Every row gives one point. Before rounding, the points of a table are all equally far from one centre. They may lie mostly on one side of it. Where is the centre, to within rounding?
(in the rows, 128 means zero)

Points (9 x 2):
[[187 174]
 [102 182]
 [158 189]
 [141 192]
 [109 186]
 [110 186]
 [127 191]
 [179 179]
 [ 77 159]]
Centre: [138 118]

Points:
[[186 100 159 144 161 184 153  87]
 [155 109 194 108 154 196  56  69]
 [ 97 115 120 190 167 166 106 149]
 [ 95  93 186 130 203 111 114 100]
 [143 155 223 171 169 112  81  53]
 [112 102 153 139 209 147  39   9]
 [163 132 189 127 174 192  97  15]
 [201 132 134 175 165 201  91  89]
 [121 119 117 159 159 170 114 163]
 [104 125 160 196 149  76 144 115]
 [144 142 207  85 161 104 111  43]
 [117 117 176 188 217 138 109  98]
 [201 159 120 176 198 107 116  78]
 [122 178 163 135 174 199 109 113]]
Centre: [126 127 126 146 134 133  93  61]

Points, 19 rows:
[[111 173  81  79 178 131 106 160 181  81 107 140  38 138]
 [168 146  99 148 123  84 144 212 194  29  40 146  72 137]
 [100 149 127 133  85 146  91 185 198  59  39 157  78 122]
 [136 103 137 168  94 157  35 178 149 150  71 167  71 148]
 [152 203 104 101 133  63  96 179 101  97  65  96  85 100]
 [116 188  97 163 196  69 168 195 100 102 111 121 100 204]
 [152  88  81 134  80  94 158 185 229  47 104 131  72 158]
 [ 88 186  62 111 124 105  95 150 179 115  82 171  58 115]
 [146 180  55 113 221 100  91 126 193  86  66 127 104 147]
 [140 113  65 108 175  77 102 158 189  66 183 114  81 106]
 [ 80 145  61 141 121 139 155 248 213 132 101 148  90 172]
 [166 104  30 131 106  75  42 142 117 132 136 161 129 127]
 [ 96 102 110 197 122 122 100 153 177  61  44  94  75 129]
 [ 93 145  65 155 150 105 134 153 166  48  97 118  38 149]
 [101 128 154 204 116 121 118 153 177  76  41 131  61 156]
 [176 111  67 104 148 115 111 188 229 105  66 163  42 136]
 [163 138 112 129  83 193  91 231 192 121  71 127 149  87]
 [208 192 111 120 180 100 134 174 188 160 109  83  94  98]
 [147 195  71 137 101 148 116 185 162  98 140 174  44 145]]
Centre: [145 128 114 131 136 107 114 177 160 112 105 132 137 157]

Points, 31 rows:
[[ 92 137  45 125  15 121 116 136 134 133 121 116 113 133 122 104 142 133
  136 171 143  77 147 139]
 [ 87 134  39 103 128 133 163 187 179 123  93 128 128 197 124 118 106 151
  138 150 159 107  81 117]
 [ 91 131  23 123  84 156 166  98 158 127 135 181 160 169 135 128 109 161
  117 162 143  99  97 117]
 [109 151  42 121  85 154 158 136 123 150 186 188 122 149 115 114 138 148
  184 139 146 103  98 100]
 [138  92  48 158 136 134 141 159 131 123 155 145 130 106 106 133 132 164
  148 149 179 132  72 131]
 [109 206  79 150  84 120 182 167  95 113 119 187 161 122 125 122  93 184
  171 129 148  78  87 104]
 [ 92  85  38 103  90 150 167 159 145 122 145 166 131 100 126  98 134 156
  118 137 192  73 110  87]
 [112 139  20 130  86  94 155 154 133 155 147 145 147 113  93  79 153 180
   97 159 139  70 124 110]
 [129  92  71 116  67 127 150 136 167 121  95 152 167 158  84 172 116 157
  148 182 157  80 115  82]
 [109 131  30 177  82  77 195 114 128 152 145 150 170 124 121 110 123 173
  135 142 101  84  75  92]
 [117 121  26  95  90  94 145 145 103 124  99 187 114 126 170 111 157 152
  140 159 128  98 116 110]
 [ 82 180  17 115 139 101 153 159 137 126 129 140 138 153  92 138 144 154
  161 169 131 100 119  99]
 [ 92 131   7 109 116 113 108 128 181 138 162 177 169 139 131  92 121 130
  147 146 152  94 110 124]
 [166 110  69 136  67 116 143 126 191 129 135 165 166 182 151 112 145 143
  117 104 137  93  94 130]
 [147 143  43 105  88 103 181 133 169 105 122 164 106 185 157 119  90 195
  147 181 155  89  83 119]
 [134 122  90 120  62 127 122 182 134  73 129 143 114 123 110 143 134 212
  149 120 132  52  93 107]
 [129 188  68  94  91 129 137 183 114 122 149 142 100 163 133 109 151 156
  132 152 132  99  78 116]
 [129 104  58 124 148 115 154 144 138 136 159 192 165 128 103 128 151 188
  136 116 156 106 140 117]
 [169 120  45  95  59  75 193 131 160 102 136 181 106 132  95  87  87 174
  141 161 159 124 121 107]
 [103 108  59 134 109 133 148 122 155 134 129 170  97 116 169 115 183 134
  134 142 108 108 109  86]
 [117 157  42 107 105 129 143 160 158 128 139 202 126 145  97  81  79 157
  142 158 167  75  82  73]
 [142 121  38 133  79 116 177 158 152 142 107 183 147 148 103 121 149 148
  113 138 182  68 128 107]
 [149 115  41 102 135 120 164 171 118 140 128 173 140 134  72  97 126 168
  128 142 175  79  75 130]
 [105  92  52 109 105 139 131 134 129 152 130 145 186 166 122 145 117 145
  139 144 155  52 131  81]
 [ 63  99  46 116 107  99 171 149 123  87 121 165 116 153 117 125 115 141
   96 125 152 129 139 110]
 [ 93  97  16 145  98 162 150 137 161 103 178 170 147 136 126  93 137 180
  137 149 141  72 116 117]
 [124 136   9  97  44 135 178 152 162 102 132 150 156 103 125 144 136 136
  189 123 142  97  96 130]
 [115 132  58 143  91 111 131 158 190 139 140 157 171 179 121 154 136 177
  151 177 169  79 108 111]
 [110 106  34 150 112 125 147 165 205 130 133 178 126  91 123 136 126 169
  152 143 140 107  79 128]
 [127 108  88 110  59 162 136 172 104 148 148 121 156 146 157 120 119 188
  173 142 144  60 112  75]
 [ 86 158  27  96  97 146 188 149 165 108 152 149 164  96 114 100 103 138
  154 181 144  57 133  70]]
Centre: [113 129  94 122  98 109 159 127 147 107 117 127 147 127 121  85 114 154
 168 140 138  97 110 119]

Points (31 x 24):
[[175  96 127 193 197 178 187 164 132 129 120 103 151 182 164 136  59  48
  174 166 100 112 117 131]
 [111  87 163 188 209 138 228 118 157 150 178 100 194 176 134 136 145  75
  152 121 112  53 112 134]
 [170  70 166 230 191 209 155 141 155 173 128 107 166 165 133 171 121  85
  117 122  89 104 123 119]
 [178  87 146 148 221 187 192 182 187 134 178 122 148 152 129 151 159 102
  227 125 126  81 132 154]
 [152  91 160 163 184 191 194 126 146 157 143  89 175 184 110 167 183  53
  217 158 121  28 111 103]
 [212  81 168 152 229 122 221 154 171 129 125  72 176 131 163 159 185  86
  207 115 131  51 161 124]
 [144  48 151 158 137 137 198 140 156 183 173  98 223 154 172 149 158  73
  166 102 102  46 100 152]
 [122  57 157 192 173 169 199 154 139 145 173  87 185 148 139 169  88  88
  172 134 114  70 138 104]
 [171 102 159 184 180 142 212 175 169 166 172 122 197 161 105 202 143  81
  134 117 110  68  81 113]
 [166  68 199 196 223 186 180 156 110 154 169 111 174 242 161 174 176  79
  157 150 167  75 110 171]
 [172 135 158 172 219 175 179 129 126 184 160 102 198 181 109 202 143 147
  184 152 110  78 156  88]
 [145  44 151 227 191 143 191 125 121 152 110  76 203 196 152 173 124  71
  155 181 121  91 103 113]
 [179  91 203 156 161 121 147 167 184 146 132  81 195 165 157 145 143  32
  156 126  70  87 125 115]
 [161  87 170 217 237 163 157 126 127 189 143 155 174 109 130 201 135  68
  128 104  95  29 137 153]
 [136  92 205 204 193 187 139 123 116 189 153  90 191 184  96 125 135  94
  198 142 127  82 146 136]
 [134  63 118 150 194 151 160  87 143  92 114  65 156 180 117 143 145  44
  189 179  83  65 134 163]
 [144  88 179 188 199 180 189 132 108 165 138  76 222 126 168 211 143  96
  148 136 100  38 111 121]
 [185  68 175 219 171  94 155 186 142 174 173 147 166 157 154 206 116  88
  157 174 113  63 116  73]
 [194  75 146 195 197 141 216 199 116 199 174 159 168 156 153 125  75 113
  162 160  70  89 147 189]
 [159 100 158 198 216 176 162 136 132 147 197  89 172 189 125 161 122  81
  165 160 121  58 106 110]
 [170 146 217 115 203 178 223  96 128 178 152  88 173 166 142 108 143  79
  172 157 121  65 139 104]
 [171  59 167 200 200 132 154 126 166 167 186 133 124 214 127  87 174 110
  135 111  90  67 125 124]
 [164 112 151 228 183 142 182 114 153 170 142  66 166 195 180 145 164 106
  183 176 140 119 129  89]
 [155 111 194 204 228 142 155  97 183 141 113  95 184 170 132 195 207  93
  178 204 140  89 145 149]
 [135 134 172 206 164 177 223  93 145 192 101  95 156 168 184 192 145  71
  159 131  83  91 129 157]
 [199 120 171 219 195 154 142 185 107 186 182 103 152 152 126 168 136  71
  215 154  94 109 144 141]
 [137  81 196 183 181 168 161 127 143 137 161 119 188 192 120 150 112  85
  170 164 119  25  68 141]
 [145 121 137 195 162 166 188  95  89 162 142  53 189 178 115  86  98  70
  146 148 113  97 143 139]
 [166  89 205 187 192 153 221 146 111 167 201 135 160 168 162 165 134  86
  156 136 130 157 103 142]
 [164  79 160 177 185 184 165 117 176 141 129  75 188 178 140 161 120  72
  151 211  82  42 116 170]
 [152 124 125 200 188 154 139 126 192 130 142  98 205 192 100 164 164  61
  163 139  81  80 147 135]]
Centre: [161 104 142 140 155 129 164 161  94 148 100 154 147 150 146 141 178 105
 129 165 140  73 158 153]

Points:
[[ 94 157 116  62 140  56 126  69 143  96 150 165 136 134  62  98 103  43
  113 218  85 114 203  93]
 [ 97 194 158 121 142  44 205  73 153  50 133 179 100 143  55 114 115  76
   91 130  58 141 220  88]
 [ 87 159 189  79 166  52 131  79 151  89 131 180  74 162  96 156 103  73
  130 163 106 152 218 104]
 [ 73 148 136  99 135  91 204  67 179  58 150 187  97 129  70 102 138  29
  113 126  92 114 175  83]
 [ 70 115 124  68 172  76 150  82 180  84 167 190  90 146  93 111  91  73
   71 152 133 101 195 116]
 [ 95 144 125  97 175  83 112  87 200  69 130 165  93 110 106 115 126  96
   84 139  72 153 233 115]
 [ 86 176 141  91 132  18 180 110 154  22  80 182 117 135 113 107 121  56
   99 104  88 119 174 113]
 [104 204 132  90 133  71 165  52 170  87 165 179 121 180  60  91 126  96
   83 171  95 121 202  95]
 [ 79 115 145  93 124  52 175  68 135  98 101 120 109 140  59  70 112  94
   90 189 117 121 209  72]
 [ 83 175 147 102 141  70 158  54 153  31 185 134 107 156 141 140 110  74
   74 125 100 112 190  69]
 [108 176  98  73 124  95 172  46 184 110 169 163  82 159  71 129  78  79
   73 133 142 113 210 106]
 [119 174 150  60 164  33 204 119 162  89 127 166  91 145  88 121 128  80
  123 189  84 129 230 114]
 [124 199 138 111 141  68 166 115 162  85 151 198 110 145 116  85 140 100
   92 164  94 109 233 119]
 [ 62 129 171  77 137  38 152  72 149  60 131 185  86 146  86 133 118  53
  110 119  96 106 205  84]
 [ 92 177 147 123 171  50 162  74 111  56 129 143  59 172  72 104  78  60
   74 181 120 109 190 116]
 [119 214 127  71 161  43 131  76 167  40 126 165 124  99  51 129  65  74
  124 149 104 153 220  91]
 [ 75 180 172 100 144  14 160 101 153  56 150 229 106 123  74 107 119  83
  115 140 101 118 217 123]
 [ 90 156 172  95 139  81 149  88 173  50 138 204  90 148 110 149 122  64
   94 163  92 113 206 106]
 [ 95 141 124  91 149  83 171  42 118  83 117 170 112 143  92  93 102  64
   57 166  67  88 206 103]
 [ 92 170 154 118 152 108 185  68 162  64 151 171 101 153  53 114  99  69
   82 122 126 117 216  85]
 [ 80 180 153 117  92  68 150 100 143  58 161 157  93  99 112  89 151  96
   86 177  91 147 218  79]
 [ 90 190 147  71 121  28 123  92 190  84 156 182 102 137  34 172  75  82
   90 136 139 115 195  74]
 [ 86 139 113  85 157  45  94  77 156  99 173 171  99 149  57 159 108  66
  111 147 117  98 232 104]
 [ 75 207 159  99 168  89 145  97 130  99 135 180  83 114  85 119  59  70
  103 187 134 127 235 127]
 [108 130 132 111 111  33 184  74 168  25 146 177  82 114  82 133 105  76
  102 106 109 106 229 138]
 [ 83 176 114  44 186  67 147  69 102  64 130 203  96  93  68 148 112  83
   90 141 114  89 193 107]
 [ 38 172 137  78 141  56 158  92 135 102 129 182 101 157  93 136 121  88
   87 147  86 116 222  50]
 [ 17 163 131 144 141  92 128 114 173  90 189 176 101 170 113 106 104  80
  111 125  92 127 175  80]
 [ 67 196 152 130 129  34 149  71 183  74 138 203 105 108  58  67  99  99
   98 161 119 138 214  72]
 [ 84 187 158  76 150  41 161  82 148  73 130 213 148 134  60 143 126  93
   74 155  96 126 227 126]
 [125 193  97  91 163  77 139 120 123  36 153 161 103 122  64 114  70  90
  141 133 124 136 226 117]]
Centre: [ 95 169 123 129 142  45 165  86 151 120 139 132 120  94  96 142  96 104
 121 140 101 119 137 122]

Points (30 x 24):
[[118  72 124 127 133 130 124 121 155 142 148 141  98 126 115 107 110  92
  120 154 153 150  67  19]
 [123  58 127 110 118 106 168 118 143 145 139 183  99 174 136 105  86  83
  134 135 107 150 112  75]
 [128  45 122  95  78 143 100 129 148 132 157 127 156 128 119  66 108  61
  120 117 172 156  89  59]
 [ 91  46  73 107 110  82 121 121 152 133 112 138  88 155 125  84 116 108
  125 141 177 129  92  64]
 [121  46 118 125 146 110 151 127 144 113 148 122  99 120  95 111  73  88
  167 157 120 168 123  80]
 [123  37 101 118 143  95 159 139 145 132 118 165  86 148 111 110 134  75
  108 157 123 169 142  69]
 [151  48 145  89 141 125 133 112  76 153 140 121 103 128 104  93  96  80
  168 140 140 123 101  70]
 [125  32 112 105 118 121 138 121 142 145 142 140 105 122 115  42 101  70
  133 189 158 127  77  83]
 [137  63 104 122 114 134 136 116 144  68 120 136  92 109  89  70  77 105
  130 154 127 119  89  90]
 [118  53 123  92 167 101 136 104 186 144 150 150  63 143  98 106  98  88
  103 149 144 130 149  74]
 [115  60 124 105 116 108 149 126 127 129 168 129  72 136 129  92  54  79
  120 150 157 166  96  64]
 [126  40 116 112 138 104 181 142 159 129 135 143  91 143 109  71  91  96
   98 161 165 176  89  87]
 [149  46 143 133 133 124 167 155 131 163 154 127 126 149  85  83 141 106
  157 170 150 156  97  87]
 [ 85  67  99  83 124 146 147 147 137 117 154 143  99 141 139  87  93  97
  105 157 138 175  77  86]
 [ 65  49 131  96 132 103 178 117 134 134 125 144 112 173 106  70  88  44
  129 140 155 151 137  94]
 [125  21 111 136 151 126 161 129 159  80 160 124 117 133 134  97 123  72
  147 133 133 118 136  39]
 [102  32 119 155 163 123 158 113  93 115 192 126 169 126 116  50 116  95
  125 151 147 135  96  88]
 [103  30 111 120 144  93 157 141 159 126 166 156 103 144 102  58  96 100
  142 137 142 159  89  55]
 [133  30 129  72 107 125 166 148 139 137 136 145  99 130 122  98 116  89
  117 133 171 186 110  38]
 [ 54  17 130 112 120  92 150 138 139 136 168 123 116 143  88  93 147 105
   93 143 183 174 123  77]
 [115  53 112 137 139  93 123 138 145 153 149 149  92 145 111 115  78  68
  109 126 163 127  85  63]
 [135   7 121 103 119  82 151 117 146 153 132 118 113 140 135  72  93  57
  130 146 154 137 103  60]
 [159  59 156  73 127 126 138 150 142 147 140 164  80 136 115  83 116  92
  141 133 152 136  85  60]
 [131  35  92  92 112  93 167 112 151 140 101 140 111 144 108  74  71  82
  132 137 145 138  88  60]
 [134  37  91  81 145 120 157 115 153 131 128 132  82 134  80 113  85  85
  102 152 149 121 104  51]
 [ 79  40 102 112 140 141 155 122 111 170 149 120 133 193 107 104 128  92
   98 142 147 127 105  75]
 [133  40 144 112  85 121 124  95 128 113 133 143 120 150  89  70  93  69
  101 110 170 130  92  38]
 [118  90 117  56 169 108 112 122 146 150 136 116  84 117  97  88  85 121
   75 148 179 134 128  65]
 [105  46 141 137 122 101 104 153 141 126 179 152 118 135 126 100  67  70
   99 136 156 127 114  75]
 [144  46 110 103 120 122 162 104 113 138 135 137 119 141 121  48 131  97
  132 184 177 188 103  96]]
Centre: [112  90 120 106 113 109 164 111 133 135 155 127 127 101 113  82 134 100
 111 118 147 119 133  89]

Points, 28 rows:
[[120 115 134  88  73 160 144 144 137 126  85 122 148  55  57  52  81 110
  118  31  84 160 102 154]
 [188 134 151  89 119 137  97 168 135 147  97 154 151 124  46  67  87  94
  181 148  62 105 128 120]
 [138 202 123  54 147 173  92 184 102 140  50 139 178  84 140  74  69  72
  153  68 122 117 123 118]
 [104 133 139 129 130 122 154 113 128 156  39 198 127  77  92  41  54 140
  185 120  74 135 161 154]
 [130 198 102  64  94 182  42 120  58 100  83 125 142 130  68  84  60  41
  159 101  86  91 150 185]
 [175 132 112  74 130 164 127 186  63 126  92 199 136 136  63  92  84  81
  119  57 191 189 117 158]
 [140 140 150  81  80 223 144 189 124 116  71 177 136 137 104  84  40  29
  165 121 110 177 133 129]
 [131 137 120 134 142 184  97 217 123 132  89 116 160 103  62 131  25  53
  186  70 124  97 153 169]
 [ 98 139 101  38 145 199 115 165 161 151  92 140 154  73  50 114  57 140
  153 122 114 177 156 184]
 [136 149  87  75 139 202 117 181 119 154  42 185 204 114 110  90  69  87
  230  93  78 170  88 106]
 [102  51 147 144 115 173 117 145 191 100  36 146 134 135  82  80  18  74
  120 142  72 129 140 148]
 [143 157 159  69  85 200 116  86 102 143  81 127 163 190 136   7  66 103
  135 120 101 140 138 190]
 [118 165 129  63 165 167  94 136 128 155  25 137 161  62  90  87  88  95
  183  63  93  97 151 124]
 [ 97 116 110 156 126 185 143 182  92 139  67 168 110  86  98  64 115 148
  178  85  57  81 155 141]
 [131 176 130 108 136 198  98 155 138 168  28 160 143  50 120  79  53 120
  203  96 154 142 125 139]
 [177 129  87  89 118 160 143 137 134 165  89 152 207  64  67  70  76  80
  177  93  80 136 126 172]
 [ 89 158 115  97 118 186 178 166 118 125  90 155 202  59  86 110  95 114
  192  72 126 142 193 155]
 [169 134 153  94 104 148 137 168 100 170  48 158 161 112  81  85  16  64
  119 138 151 159 121 208]
 [113 130 115  92 162 161 164 186 113 173  92 179 106 119  88  87  79  82
  144 116  99  81 178 121]
 [127 150 130  96 172 162 163 167  86 156  53 166 137  68  46  94  97 106
  216  73 113 165 132 174]
 [105 101  90 104  91 194  88  82  70 160  96 160 160  67 122 103  78 111
  177  79 109 135 178 215]
 [121 153 139  54 100 138 154 186 123 157  38 177 216 173  75 111  78 153
  148  98  99 139 175 136]
 [161 236 122  94 113 162  90 174 113 121  81 169 149 126  31 138  84 121
  161  45 116 118 148 108]
 [167 192 111  52 125 162 136  87 129 124  50 164 149  86 131 106  50  87
  194 128 129 160 120 101]
 [141 153  95 124 128 162  89 164 186 106  55 158 168  65  88  67  47  83
  169  87  72 170 120 194]
 [144 228 109  91  91 187 140 164 116 146  67 145 157  75  79 116  51  83
  147  76 118 152 175 169]
 [120 155 128  87 149 173  85 178 154 184  90 181 144  75  97 109  67  99
  180  56 124 129 143 166]
 [145 205 132  46 111 189 159 130  42 152  88 140 176 144 122 155  84  45
  120 151 109 172 108 150]]
Centre: [ 89 143 112 143 133 174 106 116  89 116  80 141 170 149  76 103  74 113
 131 115 119 152 104 131]

Points (30 x 24):
[[105  98  73  94 178  87 135  65 166 152 121 154  82 147 188 133 177  55
  111 156  64 133 172 182]
 [130  95 118 110 179 113 129  62 114 136 141 173  91 102 206 135 119  60
  150 202  77 140 150 157]
 [147 135  97 123 200 117 113  58 152 156 140 166  61 120 192 126 152  22
  140 124 128 120 177 190]
 [137 106 101 116 146  89 166  47 194 119 128 154  63 153 209 134 167  64
  159 184  68 136 196 166]
 [110 168 117 111 166  77 135  35 145 130 129 129  77 150 197 160 146  23
  142 159  74 144 177 178]
 [100 119  90 128 180 115 140  40 138 106 147 140 102 162 166 151 180  52
  135 132  92 115 191 155]
 [107 103 120 109 158  62 136  32 169 160 111 139  94 111 201 126 145  69
  130 165 107 120 183 143]
 [102 181 147 132 174 110 150  89 146 140 133 111  86 124 209 141 169  69
  148 128  65 174 168 166]
 [149 163  83  82 174 103 170  44 186 150 123 156  90 125 181 165 177  86
  147 120  71 137 162 213]
 [128 160 130 135 184  68 105  35 159 164 109 135  62 125 201 138 142  42
  153 153  55 111 148 152]
 [126 168  55 142 147  88 123  56 164 125 143 124  77 145 186 148 116  49
  127 186  38 152 189 157]
 [125 134 159 133 138 104 133  41 168 127 123 178  85 107 199 186 151  35
  157 138  60  99 164 207]
 [ 91 140  99 118 150  82 130  70 195 145 143 134 132 145 188 128 152  25
  135 154  89 144 122 180]
 [144 125 139 144 164  83 127  94 152 167 130 149  97 125 234 118 176  42
  116 168  57 129 164 183]
 [106 131 132 130 188  84 149  61 150 153 116 141  51 136 197 157 123  81
  169 180  63 146 186 204]
 [118 142  98  88 203 100 135  56 196 155 120 167  54 136 195 160 158  40
  121 153  85 142 191 180]
 [139 133  87 113 165 101 145  60 153  87  75 140  47 148 204 132 129  25
  145 118  89 166 146 201]
 [155 149 145 170 196 100  99  64 134 138 114 147  74 148 201 153  94  53
  166 172  70 114 197 139]
 [108 119  83 125 176  73 162  41 183 154  94 158  81 159 190 124 164  66
  113 179  54 128 186 200]
 [131 153 115 140 182 132 104  31 182 114 142 164 100 143 187 101 180  18
  149 142  78 144 180 156]
 [119 105  98 111 153  78 141  53 190 122 139 128  88 107 201 138 149  39
  137 161  58 140 173 168]
 [111 171 105 144 167 107 117  27 174 139 139 143  63 149 207  98 150  55
  166 170  83 136 175 160]
 [128 203  91 109 158 102 105  46 153  99 143 138  80 155 209 122 146  80
  144 153  94 138 180 152]
 [110  92 124 114 141  92 155  68 179 156 129 138 106 138 203 112 178  39
  149 153  86 120 145 197]
 [ 91 121 115  91 137 100 122  62 151 141 103 186  89 157 209 105 134  40
  140 150  78 110 164 181]
 [111 106 121 143 170 119 130  32 147 158 115 162  73 137 223 142 133  60
  168 131  84 147 166 169]
 [142 125  86 140 146  77 173  33 177 158 126 182  60 135 225 155 128  33
  104 148 113 121 147 165]
 [117 126 109 114 187 119 113  65 166 133 125 155 120 127 216 151 146  35
  113 180 106 163 194 195]
 [142 121 143 121 141 105  81  44 179 119 134 143  60 114 165 206 149  63
  187 182  42 127 150 159]
 [111 109 102 119 169 115 133  67 155 127 107 133  66 123 209 137 170   7
  144 179  84 153 161 158]]
Centre: [167 145 140 143 132 137 136  78 170 135 100 154  75 144 116 138 130  87
  95 164  96 142 140 164]

Points, 27 rows:
[[ 86 132 165 108 126 159 125 101 157 150 176 147 106 203  82 131  71 172
  124  59  54  48  97 212]
 [ 83 157 129  85 163 149 154 132 119 174 157 125  90 193  74 134 109 127
  196  21 131  93  85 144]
 [164 115 153 133 123 169 187 140  99 167 161 157  87 156  70  68  92 141
  152  29  75  84 117 181]
 [ 94 153 141  95 123 142 108 106 115 157 181 102 104 199  60  86  77 176
  161  23 113  94  58 101]
 [127 147 148 126 112 151 167  95 123 176 101 170 104 156  42  73 126 197
   98  88  44  95 117 175]
 [ 89 123 137 139 107 153 104 126 100 111 175 131  53 165 104  70  66 178
  122  38  79  41 101 136]
 [109 129  85 112 125 116 154 115 115 146 224 116  93 217  87  35 111 172
  130 108  88  64 120 171]
 [107 109 137 139 160 128 122 129 151 128 200 146  81 202 133 116  68 178
  139  30  62  50  92 151]
 [ 87 185 155 106 156 169 159 144 132 185 193 142 117 223  44  55 134 125
  166  45 102  71  63 142]
 [144 193 155 128 163 143 127 134 127 129 150 117  86 205 115  71  50 164
  135  46  64  75  70 178]
 [ 70 182 137 122 103  94 113 113 153 159 197 121 101 180  88  60 119 195
  128  38 161  58  63 180]
 [134 201 138 125 163 180 118  75 127  82 152 108 111 195 143  58 119 145
  151  60 106  77 128 172]
 [172  88 131 143 132 115  99  95 152 153 138 150 124 176 111  94  92 168
  153  32 133  66  40 195]
 [ 97 159 135 116 144 110  90 102 165 142 178 107 103 153  61  10  61 190
  134  54 118 110 101 139]
 [130 170 180 101 123 134 132  81 132 151 170 129 110 214  90  83  45 198
  120  63 125  46  93 149]
 [144 184 116  99 123 119 145 170 139 149 184 127 124 128  83  80 103 163
  151   7  99  95  82 163]
 [148 179 125 147 127 129 137 152 101 105 175 157 107 199 119  80  88 123
  202  43 118  65 103 100]
 [123 140 160 111  72 152  89  44 143 156 178 149  87 204 116  39 125 148
  136  79  89  97  72 155]
 [117 174 146 126  77 131 100 114 191 150 183 148  93 171  90  68  89 154
  135  40 111  58 123 119]
 [166 124 102 128 157 169 177  84 175 157 177 105 113 196  88 103 106 128
  140  45 110  59 106 147]
 [120 165 175 143 129 159 119  94 136 168 166 124  85 162  93 125 117 223
  158  63 102  43  51 204]
 [ 82 161 126 160 144 142 112 114 146 187 104 142 101 206  59  83  83 164
  167  36 108  40  85 145]
 [120 132 135 101 123 125  88 130 201 141 142 122  88 191  87  80 110 133
  169  58  79 102  47 136]
 [106 185 140 131 142 162  98 123 115 205 188 121 176 181 148 101  51 153
  130  52 109  43 105 168]
 [105 122 132 103 165  94 129 134 119 167 160 113 109 166  13  34  87 144
  172  63  63  91  71 167]
 [ 47 164 124 139 118 139 145 110 157 160 152 148  94 161  95  38 107 173
  157  23 147  82 137 146]
 [116 135 169 124  77 139 113 134 137 135 199 107  99 206  90  42 100 163
  157  37 120  75  68 125]]
Centre: [102 143 155 162 158 128 121 112 110 140 173 153 130 153  88 100 122 128
 112 105 121 106  88 151]
